Every row gives one point. Two turns around zero, p and q, are shown by what they do to some points. Where does a point land after both, in the order given? Backwards means that the second turn is done in reverse. Each puzzle has new turns, and all numbers are rounded.
In the rows, zero is written as 128.

Turn p:
[159 111 129] -> [161 139 132]
[179 111 100] -> [179 151 105]
[ 78 189 149] -> [ 47 136 139]
[ 92 117 121] -> [112  94 121]
[132 112 141] -> [140 121 143]
Turn q:
[ 69 140 132] -> [ 78 149 102]
[151 167 127] -> [152 163 144]
[162 133 107] -> [168 129 129]
[130  72 146] -> [114  72 137]
Where do these land?
q, then p: [130 174 140] -> [ 94 160 139]
p, then q: [98 90 99] -> [144  79 106]
p, then q: [135  96  97] -> [166 106 120]
p, then q backwards: [149 152 176] -> [139 167 169]

Turn p:
[ 99  85 125 124 123 162] -> [121  87 119 145 139 169]
[217 137 121 116 117  98] -> [182 143 112 108  76  76]
[190 152 115 153 147 131] -> [174 170 117 150 110 100]
[138 101 174 109 180 128] -> [180 109 155 106 169 135]
[104 128  97 129 123  98] -> [ 93 125 103 122 140 107]
[ 90 125 147 130 118 116] -> [ 96 112 151 122 142 131]
[ 83 100 113 151 110 195] -> [101 104 119 182 131 192]
[ 98 210 124  92 133 116] -> [ 87 196 135  77 134 140]
[133 113 135 147 102 108] -> [118 106 139 140 111 103]
Turn q:
[112 122 156  80  97 133] -> [107 144 165  84 109 125]
[138  73 125 121 149 162] -> [153  92 145 110 142 173]
[126 180 144 173 101 129] -> [145 174 121 170 101  99]
[144 193 121 132 134 124] -> [127 178  97 142 148 103]
[ 88  57 117 101 174 132] -> [ 94  65 160 119 153 181]
[161 164 155 158 113  93] -> [152 144 119 147 124  64]
[128 107  78 132 129 124] -> [119 100  90 126 121 152]
Where do these land?
p, then q: [122 111 154 130  63 134] -> [132 115 169 117  71 134]
q, then p: [195  92 163 124 141 140] -> [202 113 124  94 121 108]
q, then p: [171 142 173 107 131 112] -> [152 138 139  79 141  90]
q, then p: [129  93 182 140 123 104] -> [146  86 170 116 124  99]
p, then q backwards: [100 131  90 116 126 122] -> [121 143  89 108 136 114]
q, then p backwards: [115 159  77 161 136 119] -> [122 122  66 152 123 150]
q, then p: [ 83 149  79 117 154 117] -> [ 85 137 110 159 167 160]
q, then p backwards: [ 80 141  60 122 126 133] -> [ 86 138  74 119  94 163]
p, then q backwards: [157 135 174 134 152 172] -> [136 116 165 153 132 186]

Turn p:
[103 116 129 140 174 120  76 140 121] -> [127 107 119 104 166 132  74 133 148]
[135 157 104  89 114 107 103 109  76] -> [142 165 142  68 150 107 155 143 130]
[161 123 122 146  73 124 105 109 117] -> [164 125 155 111 112 115 137 129  76]
[137 119 180  81 170 117  72 178 113] -> [138  99 162 104 186 187 118 154 178]
[126 114 141 152 110 111 201 143 120] -> [ 95 140 159 179  86 107 136 138 133]
[129 146 121 146 115 113 200 115 193] -> [140 146  92 198  71 112 147 119 139]
[108 155 134 140 105 136 107  85 116] -> [144 170 125 106 128 129 111 102  99]
[138 102 138 141 129 162 192  96 143] -> [ 97 124 127 182 113 115 155  80 111]
[116  92 117  86 181 107  61 161 134] -> [139  70 120  78 169 141 105 139 188]
[148 147 108 170 163 151 182 140 167] -> [106 121  76 201 127 114 134 144 115]
[109 138 113 117  74 159 109 132 108] -> [117 141 130  79 100 149 137 128  91]
Turn q:
[124  84 136 100 170 162 133 106  55] -> [ 82 101 119  98 112 199  95  97 108]
[155 132 192 180 112 104 115 133 118] -> [108 123 187 171 116 131 179 137 120]
[166 177 101  96 150 169  96 153 165] -> [199 123 107  90 129 150 142 176 158]
[125 170 150 115 112 149  67 150 145] -> [160 144 146 143 109 148 130 171 184]
[ 98  86  91  54 110 113 115 170 132] -> [ 96 150  75 101 102 103  69 174 136]
[134 137 133 200 120 193 128 112 103] -> [159  84 126 187 120 170 151  86 125]
[100 148 125 107 123 126 188 116 134] -> [127 150 110 100 124  98 132  75 139]
[163 135 162 161 105 126 147  86 146] -> [146  97 182 138 125 102 156 102 117]
[109  91  93 151 155 100 117  87 104] -> [106 125 132 143 178 142  84 112  86]
[ 72  97 113 142 116  96 132 151 172] -> [ 95 141  96 160 161  73 113 140 148]
[137 130 112  97 113  93 144 143  99] -> [117 166 122 106 103 118 119 134  95]
[153 150 129 134 149 104 154 128 161] -> [142 133 136 102 156 103 166 130 119]
Where do these land?
p, then q: [138 135 142 185  92 128 140  41 145] -> [158 152 205 150 123 157 125 102  69]
q, then p: [182 119 103  94 149  97 150 107 102] -> [105 149 168  80 160 141 165 132 146]
p, then q: [112 155 166 171 137 104 120 171 179] -> [168  96 115 186 121 149 144 178 134]
q, then p: [ 86 150 126 153 102 103 115 179 133] -> [136 157  90 158 106 114 100 173 113]
p, then q: [205 153 127  89 135 150 119 112  90] -> [100 132 106  70 138 152 181  87 106]
p, then q: [122  76 123 109 138 124  99  84 111] -> [103 114 173  85 148 119  95 124 127]
q, then p: [110 130  98 151 147  79 106 135 146] -> [115 140 108 141 169 122 100 168 146]
p, then q: [120  98 107 126 156 175 139 101  86] -> [ 91 154 130 113 166 138  88  89 137]
p, then q: [121 147 123  99 121 168 130 173 174] -> [153  96  63 139 105 120 113 112 129]
q, then p: [ 80 163 155 103 140 138 132 129 162] -> [169 130  78 153 115 142 138 113 156]
q, then p: [134  83 137 128  92 143 158 176  80] -> [101 146 141  85  63 103 115 127  94]
